Each wall is flat, endless, passes through zero and stands at right angles to its row. A trip goes straight from one point to another. List the walls that it crosses, first one first.

Walls:
(1): 111	-25	149
(2): 139	-91	-426
(3): -318	-65	227
(4): -287	-42	162
(5): -112	-232	-236
Trips:
-35	257	256 to -153	264	-262 => 1, 3, 2, 4, 5
-141	645	-227 to 48	-165	-29 => 5, 1
231	-326	298 to 75	80	-81 => 3, 2, 1
284	301	-179 to 197	-199	-282 => 5
26	62	140 to -199	259	-68 => 1
42	314	323 to 89	-9	73 => 4, 3
-195	-50	169 to -31	197	-22 => 1, 3, 4

Walls:
(1): 95	212	37	315	40	-40	-251	-144	-27
(2): -294	-130	-367	183	115	297	-18	217	-246
(3): 140	-55	71	-413	475	167	-155	-320	103
(4): 5	213	-60	-272	-482	34	155	-94	57
(5): -310	55	-12	-45	275	293	-435	-233	-145
(6): 111	-196	268	-417	223	143	-295	202	137
Trips:
3	-261	137	-124	343	461	99	-108	-144 to 104	82	-16	-265	-178	211	0	-36	-4 => 4, 2
-246	31	-363	25	-256	-513	-275	330	92 to -153	405	285	172	109	185	-5	135	-152 => 5, 4
30	-53	-57	-81	96	-102	-372	266	-118 to -302	-532	229	128	-137	-13	-214	96	133 => 3, 1
-234	-66	-498	56	0	310	287	-5	-221 to -65	268	-11	-259	132	-216	106	-45	203 => 3, 5, 2, 6
132	431	145	25	-47	349	-1	-7	-68 to -17	-187	130	-7	-9	99	202	-14	250 => 6, 5, 1
44	182	-11	8	-8	114	96	-247	-419 to 75	267	335	-18	16	-33	-287	-5	-71 => 2, 6, 4
-170	-28	-256	-259	-230	-49	-374	-94	40 to -93	53	-141	339	70	-61	-85	118	-336 => 1, 3, 6, 4

Walls:
(1): 96	93	358	-140	285	514	-94	-251	296	-167	333	3	193	-448	-28	-336	210	186	10	151
(2): -94	595	-155	130	123	-264	50	416	-421	-51	329	-251	173	-34	-415	-92	104	-91	267	226
(3): -243	-196	-76	-322	167	223	-220	144	124	312	-60	-18	6	399	-139	26	76	210	17	-184
(4): -236	579	77	190	-24	-422	-157	306	454	-99	193	25	127	108	34	493	-144	-376	-121	-12
(5): 282	-242	-104	193	121	-35	-130	81	-327	-178	269	-62	58	-138	-267	216	-20	-129	331	203
(6): -5	133	184	111	-122	123	-230	-299	101	-329	-50	-226	-81	-255	-60	25	-356	59	-69	186
(7): 72	-197	-164	-383	414	123	414	-80	238	163	285	251	-27	147	-118	583	342	-306	-31	10
(8): -323	-98	-293	-264	-85	320	-41	-236	-417	45	7	-19	209	248	-289	-52	122	-418	0	120
(9): 172	-538	203	240	-164	-578	-84	-301	104	-66	-380	13	-274	38	102	151	-124	-68	29	339
(10): -53	130	-76	3	16	-165	-55	-319	-141	188	-216	-116	-83	-18	-263	175	-149	-70	111	-270
Trips:
110	189	-220	51	-82	-200	-70	41	512	-84	1	43	-215	-91	-239	-52	112	-102	204	380 to 289	-69	52	-153	98	-52	-183	-30	-246	-259	449	-30	-12	-513	283	-167	70	460	83	173 => 7, 4, 9
-364	69	-23	112	-45	170	86	479	17	32	-237	69	227	8	80	126	63	-453	77	-154 to 103	429	-41	-14	168	161	234	-141	-44	98	-12	259	185	7	16	139	-261	324	-70	-151 => 10, 8, 1, 3, 6
-376	-18	110	69	129	340	98	46	-242	109	92	274	-438	221	-112	30	143	-80	-80	-179 to 221	-12	31	22	-154	159	134	-8	1	10	-9	296	-104	-175	-36	-150	257	205	-204	-81 => 10, 1, 8, 3
